Each row is a point. The last column is the point's height on a tilted bowl or saddle (a function of degree 2), plus a little noise. Count its main directions that bend up, bend down and stay straight.

Points, 16 rows:
[[-0.47  0.00 -0.02 -0.12]
 [ 0.03  0.11 -0.49 -0.13]
 [ 0.02 -0.40  0.38 -0.08]
 [-0.42  0.08  0.29 -0.03]
 [-0.95  0.11  0.82  1.40]
 [-0.12  0.70  0.20  0.07]
 [ 0.17 -0.06  0.08 -0.30]
 [ 0.08  0.28 -0.07 -0.27]
 [-0.20  0.20 -0.86  0.26]
 [-0.03 -1.10  0.13  0.50]
 [ 0.01  0.45  0.34 -0.08]
 [ 0.34 -0.36 -0.13 -0.12]
 [ 0.45  0.26  0.54  0.05]
 [-0.72 -0.56  0.37  0.60]
 [-0.06  0.54 -0.36 -0.02]
 [-0.17 -0.68 -0.67  0.27]]
Directions: 3 up, 0 down, 0 straight

Points:
[[ 0.11  0.04 -0.01 -0.24]
 [-0.63  0.18 -0.13  0.13]
 [-0.49  0.61 -0.18  0.30]
 [-0.73 -0.14  0.02  0.22]
 [ 0.07 -0.40  0.23 -0.04]
 [ 0.03 -0.03 -1.17  1.15]
 [ 0.18 -0.22 -0.53  0.17]
 [ 0.06  0.09 -0.61  0.16]
 [-0.03 -0.12  1.21  0.99]
 [ 0.73  0.00 -0.31  0.36]
 [ 0.58 -0.33 -0.07  0.21]
 [-0.19 -0.10 -0.72  0.35]
 [-0.65  0.13 -0.13  0.14]
 [-0.25  0.66 -0.13  0.18]
 [-0.36  0.41 -0.29  0.08]
 [ 0.33  0.04 -0.46  0.09]]
Directions: 3 up, 0 down, 0 straight

Points (26 x 5):
[[ 0.77  0.01  0.38 -0.61 -0.14]
 [-0.30  0.05 -0.84 -0.24  0.93]
 [ 0.93 -0.04 -0.20  0.29  0.58]
 [-0.24  0.11  0.36 -0.36  0.28]
 [ 0.17  0.31 -0.45  0.16  0.39]
 [ 0.21 -1.41  0.25  0.65 -0.45]
 [ 0.20 -0.50 -0.11 -0.12  0.03]
 [-0.50  0.07  0.62  0.14  0.39]
 [ 0.35  0.05  0.13  0.09  0.18]
 [ 0.77  0.08  0.54  0.08  0.65]
 [-0.42  0.21  0.03 -0.27  0.41]
 [-0.49  0.78 -0.22  0.01  0.59]
 [-0.18 -0.13  0.59 -0.77  0.41]
 [-0.47  0.15  0.79 -0.01  0.48]
 [ 0.09 -0.03 -0.78 -0.58  0.63]
 [ 0.03  0.06 -0.30  0.42  0.13]
 [-0.22 -0.20 -0.16 -0.26  0.35]
 [ 0.62  0.87  0.13 -0.17  0.38]
 [-0.15 -0.95  0.42 -0.49  0.78]
 [-0.02 -0.46  0.63  0.14  0.36]
 [ 0.39 -0.25  0.19  0.25  0.15]
 [ 0.05 -0.18 -0.48  0.44 -0.01]
 [ 0.20 -0.13  0.31 -0.48  0.07]
 [ 0.90 -0.41  0.21  0.11  0.36]
 [-0.55  0.15 -0.03  0.41  0.15]
 [ 0.17  0.22  0.18 -0.73 -0.10]]
Directions: 2 up, 1 down, 1 straight

Points:
[[-0.92 -0.18  0.32  0.14 -0.29  0.02 -0.64]
 [ 0.36  0.47 -0.70 -0.23 -0.50  0.22 -0.10]
 [ 0.41  0.01 -0.09 -0.95  0.16  0.24 -0.06]
 [ 0.76  0.21 -0.10  0.09  0.33 -0.19 -0.19]
 [-0.09 -0.73  0.16  0.61 -0.20 -0.47 -0.22]
 [-0.17  0.55  0.22  0.23 -0.61 -0.01  0.27]
 [-0.44 -0.14 -0.42 -0.03  0.14 -0.18 -0.09]
 [ 0.46 -0.21 -0.11 -0.14 -0.57  0.04 -0.24]
 [ 0.31 -0.17  0.38  0.42 -0.32 -0.07  0.09]
 [ 0.12  0.19 -0.38  0.11  0.42 -0.14 -0.05]
 [ 0.17 -0.06  0.41  0.34  0.77 -0.28  0.13]
 [ 0.62 -0.65  0.82  0.11  0.65 -0.88  0.87]
 [-0.15 -0.26 -0.41  0.47  0.39  0.30  0.17]
 [-0.23 -0.09 -0.49  0.11 -0.52 -0.86  0.13]
 [-0.25  0.48  0.25  0.98  0.75  0.08 -0.38]
 [-0.51 -0.57  0.67  1.00  0.59 -0.22 -0.51]
 [-0.03  0.25  0.18  0.44 -0.88 -0.10  0.31]
 [ 0.43  0.23 -0.34 -0.53 -0.64  0.63  0.15]
 [-0.65 -0.68 -0.07 -0.74 -0.59 -0.13 -1.01]
 [ 0.51 -0.10  0.61  0.15  0.09 -0.10  0.33]
 [ 0.64 -0.47  0.37 -0.15 -0.02  0.77  0.49]
 [-0.29 -0.26 -0.05  0.53  0.33  0.10 -0.07]
 [ 0.41 -0.77 -0.75  0.35 -0.15  0.15 -0.48]
 [ 0.54 -0.12  0.21 -0.51 -0.50 -0.39 -0.01]
 [ 0.14  0.14  0.11 -0.69  0.06  0.28  0.07]
 [ 0.92 -0.02  0.67 -0.28  0.40 -0.12  0.71]
 [-0.13 -0.33  0.56  0.24  0.12 -0.51 -0.06]
 [ 0.28  0.09 -0.02 -0.34  0.22  0.29  0.10]
 [ 0.33  0.42  0.54  0.64 -1.22  0.07  0.83]
 [-0.16  0.51  0.38  0.21 -0.46 -0.15  0.17]
 [ 0.81 -0.03 -0.36 -0.01 -0.59  0.41 -0.30]
 [ 0.71 -0.23  0.44  0.08 -0.98 -0.01  0.27]
 [-0.18 -0.07  0.18 -0.02 -0.28  0.23 -0.04]
 [ 0.70 -0.14  0.26 -0.33  0.50  0.30  0.41]
 [-0.06  0.29  0.03 -0.19 -0.72 -0.31  0.17]
 [ 0.39 -0.57  0.07  0.02 -0.37 -0.21 -0.30]
 [-0.50  0.49  0.14  0.20  0.18 -0.55 -0.18]
 [-0.70  0.08  0.52 -0.10 -0.17  0.11 -0.47]
 [ 0.31 -0.70 -0.57 -0.41 -0.11  0.29 -0.61]
 [ 0.48 -0.42 -0.61  0.48  0.01  0.17 -0.27]
 [ 0.46 -1.03 -0.34 -0.66 -0.66  0.04 -1.31]
 [-0.23  0.19 -0.02  0.37 -0.23 -0.04  0.00]]
Directions: 3 up, 2 down, 1 straight

Points:
[[-0.22  0.48  0.37 -0.39  0.90  0.60  0.57]
 [ 0.53  0.34 -0.29  0.18 -0.10  0.51  0.20]
 [-0.97  0.26 -0.33 -0.24 -0.45  0.03  0.56]
 [ 0.33  0.06 -0.05  0.37 -0.67  0.33  0.22]
 [-0.06  0.67 -0.10  0.48 -0.34 -0.03  0.30]
 [ 0.01 -0.03 -0.79  0.61 -0.42 -0.19  0.34]
 [-0.46 -0.13 -0.70  0.42  0.00 -0.11  0.24]
 [-0.61  0.01 -0.55 -0.88 -0.17  0.28  0.70]
 [ 0.75  0.09  0.20 -0.44 -0.86 -0.14  0.55]
 [-0.05 -0.12 -0.10 -0.23  0.39  0.38  0.18]
 [-0.24  0.02  0.14 -0.08 -0.31  0.15  0.16]
 [ 0.17 -1.42 -0.18  0.07  0.16 -0.18  0.91]
 [-0.41 -0.03  0.18  0.38  0.45  0.48  0.25]
 [ 0.27  0.94 -0.08 -0.14 -0.48  0.10  0.49]
 [-0.02  0.48  0.47  0.60 -0.04 -0.15  0.33]
 [ 0.29 -0.29 -0.27  0.16  0.18 -0.02  0.12]
 [-0.25 -0.10 -0.02  0.53  0.06  0.42  0.16]
 [ 0.06 -0.03 -0.41 -0.63  0.39  0.72  0.45]
 [ 0.40  0.39  0.04  0.48  0.55  0.06  0.24]
 [ 0.19  0.25  0.68  0.22  0.25  0.22  0.31]
 [ 0.91  0.42  0.04  0.19 -0.60  0.64  0.46]
 [-0.04  0.23  0.19 -0.43 -0.97  0.42  0.53]
 [ 0.09  0.60  0.04 -0.72 -0.63 -0.01  0.62]
 [-0.28 -0.07  0.04 -0.01  0.63  0.18  0.19]
 [-0.14  0.08  0.49 -0.18 -0.62  0.14  0.34]
 [-0.60  0.49  0.27  0.47  0.05 -0.07  0.35]
 [ 0.17  0.08  0.18  0.18 -0.03 -0.03  0.08]
 [-0.57  0.13 -0.17 -0.08  0.08 -0.25  0.21]
 [-0.43  0.45 -0.11  0.69  0.20 -0.05  0.28]
 [-0.50 -0.66  0.26  0.45  0.22  0.15  0.42]
 [ 0.41  0.32  0.29  0.13 -0.04  0.44  0.20]
 [ 0.57  0.57 -1.15  0.84  0.23  0.06  0.74]
 [ 0.80 -0.37 -0.61 -0.18  0.23 -0.56  0.47]
 [ 0.35 -0.02 -0.35 -0.23  0.15  0.64  0.25]
 [-0.14 -0.42 -0.19 -0.15  0.37  0.13  0.22]
 [-0.39  0.51  0.59  0.18  0.38  0.52  0.43]
 [ 0.36  0.09 -0.14  0.59 -1.09 -0.19  0.45]
 [-0.67 -0.35 -0.89 -0.43 -0.36 -0.31  0.69]
 [-0.18 -0.76 -0.01 -0.13  0.48  0.27  0.45]
 [-0.14 -0.07 -0.08  1.16 -0.55 -0.58  0.57]
 [-0.27  0.14  0.10  0.78 -0.61  0.24  0.33]
 [ 0.29  0.38  0.15  0.38 -0.50 -0.99  0.51]
 [-0.02 -0.61  0.44  0.14  0.08  0.82  0.53]
 [ 0.28  0.05 -0.91  0.56 -0.22  0.67  0.44]]
Directions: 6 up, 0 down, 0 straight

Points (75 x 9):
[[-0.73 -0.28 -0.11  0.63 -0.45  0.18 -0.29 -0.48  0.44]
 [-0.57  0.64 -0.62 -0.17  0.36  0.35  1.07  0.38  0.85]
 [ 0.14  0.69  0.61 -0.15  0.23  0.21  0.89 -0.48  0.27]
 [ 0.41  0.20 -0.09  0.14  0.66 -0.02  0.03 -0.81  0.39]
 [ 0.32  0.58 -0.37  0.58  0.71  0.00  0.32  0.10  0.41]
 [ 0.00 -0.42  0.29  0.02 -0.21  0.27 -0.51 -0.33  0.25]
 [-0.11 -0.58 -0.43 -0.11  0.11  0.84  0.42 -0.11  0.20]
 [ 0.06  0.36  0.26 -0.23 -0.43  0.25 -0.52 -0.80  0.21]
 [ 0.25  0.05 -0.60 -0.62 -0.18 -0.49 -0.07 -0.40  0.41]
 [ 0.14  0.53  0.50 -0.33 -1.13 -0.52 -0.31  0.46  0.46]
 [ 0.30 -0.37  0.29 -0.16 -0.07 -0.43 -0.14 -0.07  0.11]
 [-0.18 -0.01 -0.09  0.04  0.27  0.60 -0.48 -0.76  0.52]
 [ 0.38  0.30  0.49  0.45 -0.30  0.34 -0.06 -0.56  0.10]
 [-0.34 -0.68 -0.24  0.26  0.02 -0.20 -0.10  0.26  0.14]
 [-0.01 -0.10  0.70 -0.21 -0.32 -0.76 -0.47  0.42  0.31]
 [ 0.33 -0.06  0.33  0.40  0.29  1.04 -0.82  0.03  0.74]
 [-0.52  0.78 -0.42 -0.27  0.25  0.02 -0.06  0.24  0.49]
 [-0.37  0.34  0.16 -0.40  0.50 -0.31  0.90  0.67  0.51]
 [-0.18 -0.05 -0.34 -0.08 -0.44  0.36  0.24  0.05  0.18]
 [-0.01  0.12 -0.41  0.34  0.30  0.66  0.04  0.19  0.40]
 [ 0.36  0.54  0.31 -0.25  0.05 -0.23 -0.55  0.66  0.35]
 [ 0.54  0.17 -0.09  0.08  0.35  0.14 -0.60 -0.76  0.49]
 [-0.47 -0.35 -0.10 -0.01 -0.76 -0.37 -0.83 -0.43  0.57]
 [-0.23 -0.14 -0.22  0.18  0.30 -0.19  0.11 -0.08  0.10]
 [-0.05  0.45 -0.21  0.19 -0.50 -0.73 -0.21 -0.12  0.21]
 [ 0.72 -0.22  0.00  0.49  0.40 -0.78 -0.56 -0.72  0.65]
 [-0.28  0.04  0.14 -0.28 -0.41 -0.30 -0.37  0.35  0.26]
 [ 0.28 -0.05  0.35 -0.37  0.37 -0.53 -0.37 -0.31  0.27]
 [ 0.07 -0.71 -0.30  0.71  0.13 -0.62 -0.94 -0.25  0.68]
 [ 0.81  0.50 -0.33 -0.87  0.07 -0.37  0.37 -0.70  0.55]
 [-0.33  0.44  0.29  0.19  0.11  0.23  0.08 -0.72  0.22]
 [ 0.05 -0.11  0.17  0.60 -0.42  0.26 -0.10 -0.34  0.16]
 [-0.17 -0.03  0.13  0.06 -0.53  0.82 -0.20 -0.35  0.27]
 [-1.07  0.10 -0.03 -0.19  0.42  0.16  0.34  0.33  0.53]
 [-0.20  0.28  0.65 -0.16  0.47  0.37  0.13  0.32  0.35]
 [ 0.29  0.04  0.07  0.14  0.13  0.83 -0.21  0.30  0.37]
 [ 0.02 -0.59 -0.26  0.47 -0.72 -0.25  0.37 -0.41  0.15]
 [-0.36 -0.31 -0.51  0.25 -0.14  0.89 -0.14  0.03  0.47]
 [ 0.14 -0.27  0.14  1.33  0.18  0.04  0.09 -0.18  0.42]
 [-0.61  0.47 -0.11 -0.23 -0.13  0.10 -0.24 -0.52  0.32]
 [-0.12 -0.44  0.27 -0.72 -0.24  0.66 -0.21  0.28  0.39]
 [ 0.24  0.06 -1.02  0.03 -0.26  0.49  0.73 -0.22  0.42]
 [ 0.14 -0.25  0.29  0.16  0.49  0.63  0.19 -0.44  0.28]
 [-0.09 -0.21 -0.58  0.31 -0.38  0.60 -0.42 -0.02  0.46]
 [-1.02 -0.15 -0.45  0.03 -0.29  0.23 -0.38 -0.33  0.55]
 [ 0.30 -0.24 -0.28  0.37  0.03 -0.97  0.57  0.35  0.21]
 [ 0.23  0.58  0.32  0.01  0.42  0.31  0.33  0.34  0.28]
 [-0.81  0.14 -1.01  0.25 -0.10 -0.23 -0.12 -0.36  0.53]
 [-0.37 -0.16  0.18 -0.41  0.42  0.60  0.06  0.00  0.38]
 [-0.17  0.63  0.17  0.03 -0.20 -0.85 -0.22  0.26  0.13]
 [-0.73 -0.33  0.41  0.82  0.36 -0.05  0.14 -0.20  0.41]
 [-0.09 -0.03  0.22  0.08  0.19  0.06 -0.18 -0.22  0.13]
 [ 0.17 -0.79 -0.27  0.02 -0.49 -0.74 -0.46 -0.29  0.46]
 [-0.09  0.90 -0.36 -0.44 -0.09  0.09  0.05 -0.07  0.40]
 [-0.63  0.65  0.44  0.40 -0.56  0.22  0.41 -0.23  0.28]
 [-0.01 -0.28 -0.31 -0.71  0.21  0.62 -0.35 -0.32  0.45]
 [-0.21  0.38 -0.13  0.18 -0.17 -0.07 -0.28 -0.81  0.25]
 [-0.22 -0.13 -0.11  0.81  0.10 -0.35 -0.04 -0.41  0.22]
 [ 0.42 -0.10 -0.62  0.53 -0.51  0.58 -0.37 -0.10  0.51]
 [ 0.20  0.46  0.47  0.18  0.33  1.02 -0.42 -0.25  0.56]
 [ 0.55  0.13 -0.02  0.11  0.13  0.49  0.29 -0.01  0.15]
 [ 0.35  0.72  0.74  0.17 -0.13 -0.28 -0.34  0.53  0.19]
 [ 0.09  0.26 -0.89  0.33  0.59  0.40  0.04 -0.72  0.69]
 [ 0.90 -0.04 -0.25  0.14 -0.15  0.34  0.31  0.06  0.18]
 [-0.73 -0.48 -0.83 -0.45  0.79  0.26  0.40  0.73  0.58]
 [ 0.18 -0.20 -0.35 -0.37  0.62  0.74 -0.24  0.03  0.48]
 [-0.16  0.74  0.62  0.61  0.82 -0.27 -0.17 -0.13  0.30]
 [ 0.06 -0.14  0.17 -0.20  0.08  0.29  0.29 -0.55  0.08]
 [-0.26 -0.07  0.01 -0.29 -0.12 -0.51 -0.85 -0.02  0.43]
 [ 0.43 -0.13  0.33  0.85 -0.51 -0.78  0.11 -0.24  0.26]
 [ 0.79  0.75  0.49  0.29  0.22  1.09  0.20  0.94  0.93]
 [ 0.31  0.22 -0.08  1.10  0.02  0.64 -0.29 -0.21  0.60]
 [ 0.13  0.31 -0.49  0.01  0.36  0.43 -0.76  0.21  0.65]
 [ 0.07 -0.08 -0.26  0.27 -0.10  0.00  0.60 -0.29  0.07]
 [-0.97  0.02  0.91 -0.27  0.27  0.53  0.04  0.75  0.93]]
Directions: 6 up, 0 down, 2 straight

Points:
[[ 0.14  0.46 -0.65  0.31 -0.68 -0.30 -0.35 -0.16  0.24]
 [-0.47 -0.26  0.19  0.43 -0.63  0.38  0.11  0.05  0.00]
 [ 0.32  0.21 -0.41  0.60  0.59  0.03  0.50  0.20 -0.10]
 [-0.09  0.15 -0.93 -0.23 -0.43 -0.53 -0.03 -0.29  0.22]
 [ 0.46 -0.04 -0.19  0.13  0.04 -0.01 -0.42 -0.59  0.30]
 [ 0.03  0.31  0.10 -0.12  0.76 -0.17  0.76 -0.81  0.07]
 [ 0.16  0.50  0.18 -0.12 -0.22  0.25 -0.28 -0.49  0.22]
 [-0.29 -0.37 -1.03  0.09  0.38  0.63 -0.18  0.26 -0.68]
 [ 0.14  0.40 -0.13 -0.96  0.28 -0.66 -0.01 -0.11 -0.15]
 [-0.41 -0.62 -0.49 -0.72  0.01  0.34  0.06  0.31 -0.78]
 [-0.22  0.22  0.81 -0.29  0.44  0.12 -0.23  0.01 -0.10]
 [ 0.22  0.61 -0.14  1.16 -0.65  0.65 -0.22  0.18 -0.88]
 [-0.34 -0.47 -0.20  0.31 -0.03  0.34  0.36 -0.23 -0.18]
 [ 0.53  0.30 -0.10  0.29  0.12 -0.12  0.44 -0.56  0.42]
 [ 0.56 -0.10  0.44  0.33  0.37 -0.95  0.06 -0.40 -0.33]
 [-0.48 -0.41  0.16 -0.39 -0.11 -0.07 -0.04  0.41 -0.14]
 [ 0.32 -0.66  0.61 -0.14 -0.15 -0.24 -0.46 -0.28 -0.43]
 [ 0.28 -0.54 -0.39  0.60  0.19 -0.18  0.37 -0.42 -0.06]
 [ 0.18  0.13  0.39  0.35  0.05 -0.67  0.54 -0.68  0.16]
 [-0.30  0.76  0.35  0.70  0.02 -0.74 -0.15 -0.70  0.02]
 [-0.38  0.53  0.32 -0.47 -0.45  0.09  0.61  0.41  0.26]
 [-0.20  0.27 -0.26  0.27 -0.24  0.02 -0.28  0.12 -0.02]
 [-0.18 -0.09 -0.08  0.33  0.17  0.35  1.02 -0.10  0.10]
 [-0.38 -0.20  0.63 -0.46 -0.20  0.44  0.81  0.53  0.90]
 [ 0.31  0.46 -0.86  0.29  0.01  0.82 -0.28  0.56 -0.52]
 [ 0.10 -0.56 -0.61  0.11 -0.88 -0.17  0.04 -0.13 -0.94]
 [ 0.14 -0.18 -0.66  0.42 -0.09 -0.03  0.23  0.59 -0.39]
 [ 0.34 -0.50  0.69 -0.33 -0.17  0.59  0.00  0.65  1.03]
 [-0.01 -0.76  0.28 -0.21  0.34 -0.38  0.08 -0.26 -0.42]
 [-0.01 -0.35  0.07  0.40  0.06  0.25 -0.21  0.99  0.21]
 [-0.30  0.05 -0.27 -0.01  0.68 -1.00 -0.19  0.32  0.25]
 [-0.55 -0.53  0.00 -0.34  0.57  0.06  0.24 -0.10 -0.45]
 [ 0.25 -1.33  0.82  0.30  0.30  0.01 -0.78  0.98  0.35]
 [-0.01 -0.81  0.20 -0.31  0.35 -0.20  0.36 -0.01 -0.37]
 [ 0.00  0.12  0.24  0.63 -0.17  0.03  0.08 -0.56  0.33]
 [-0.93  0.28  0.63  0.07  0.81 -0.24  0.71  0.26  0.17]
 [-0.34 -0.02  0.37  0.27  0.36 -0.19  1.02  0.32  0.28]
 [-0.44 -0.57  0.35 -0.14 -0.38  0.03  0.77 -0.01  0.07]
 [-1.03 -0.07 -0.05 -0.34 -0.22 -0.28  0.10 -0.15 -0.72]
 [ 0.15 -0.07 -0.24 -0.28 -0.45  0.10 -0.34 -0.43  0.06]
 [ 0.45 -0.57  0.68  0.05  0.44 -0.42 -0.06 -0.19 -0.09]
 [-0.30 -0.31  0.40 -0.44  0.30 -0.31 -0.34  0.07 -0.32]
 [-0.27 -0.29 -0.17  0.59 -0.22  0.42  0.17  0.34 -0.19]
 [ 0.05  0.33 -0.40 -0.02 -0.22 -0.76 -0.21 -0.34  0.22]
 [ 0.35 -0.47  0.72  0.55 -0.12  0.68 -0.87  0.36 -0.38]
 [ 0.02 -0.10  0.04  0.24  0.77  0.35 -0.14 -0.41  0.16]
 [-0.72  0.19  0.18  0.24  0.38 -0.74  0.33  0.62  0.17]
 [ 0.23 -0.06  0.06 -0.09 -0.69  0.02 -0.51 -0.46 -0.10]
 [-0.55 -0.05  0.01 -0.62  0.29 -0.84 -0.41  0.09 -0.61]
 [-0.38 -0.48 -0.32  0.31  0.70 -0.33  0.33  0.39  0.11]
 [-0.03 -0.48 -0.40  0.41 -0.25  0.11  0.39  0.24 -0.48]
 [ 0.85 -0.58 -0.24 -0.22 -0.77 -0.42 -0.75  0.20 -0.42]
 [ 0.20  0.02 -0.19  0.49 -0.67 -0.64 -0.11 -0.13 -0.41]
 [-0.73  0.07  0.05 -0.36  0.09  0.01  0.38 -0.25 -0.36]
 [-0.19 -0.11 -0.34 -0.02  0.00 -0.25  0.34  0.31 -0.19]
 [ 0.09 -0.17  0.16 -0.74 -0.13  0.18  0.43 -0.62  0.12]
 [ 0.59 -0.19  0.37  0.37 -0.51  0.25 -0.71 -0.48 -0.36]
 [-0.77 -0.30 -0.68 -0.13  0.36  0.43  0.22  0.57 -0.62]
 [ 0.07 -0.67 -0.05  0.04 -0.74 -0.62  0.26  0.54 -0.94]
 [-0.08  0.28  0.66  0.15 -0.72 -0.45 -0.32  0.20 -0.33]
 [-0.73  0.11  0.20 -0.30  0.09  0.03  0.10 -0.41 -0.35]
 [-0.22  0.40  0.04  0.02  0.71  0.38 -0.35 -0.11 -0.19]
 [ 0.23  0.21 -0.35 -1.07 -0.28 -0.12 -0.34  0.06  0.62]
 [ 0.02 -0.32 -0.59 -0.18  0.08  0.31  0.75 -0.14 -0.56]
 [-0.63 -0.37 -0.19  0.26 -0.35 -0.94  0.65 -0.56 -0.67]
 [-0.03 -0.25 -0.53  0.64 -0.40  0.16  0.37  0.72 -0.62]
 [ 0.54 -0.11  0.69  0.63  0.78 -0.55 -0.60 -0.19 -0.18]
 [-0.16  0.48 -0.03 -0.56 -0.22 -0.25 -1.04  1.03  0.74]
 [ 0.21 -0.02 -0.61 -0.28  0.11  0.23 -0.42 -0.03  0.24]
 [-0.19 -0.12  0.24  0.73  0.25 -0.71 -0.03 -0.91  0.38]
 [-0.05  0.56  0.31 -0.45 -0.24  0.26  0.01  0.72  0.42]
 [-0.50 -0.22  0.32 -0.57 -0.09 -0.18 -0.39  0.23 -0.33]]
Directions: 3 up, 4 down, 1 straight
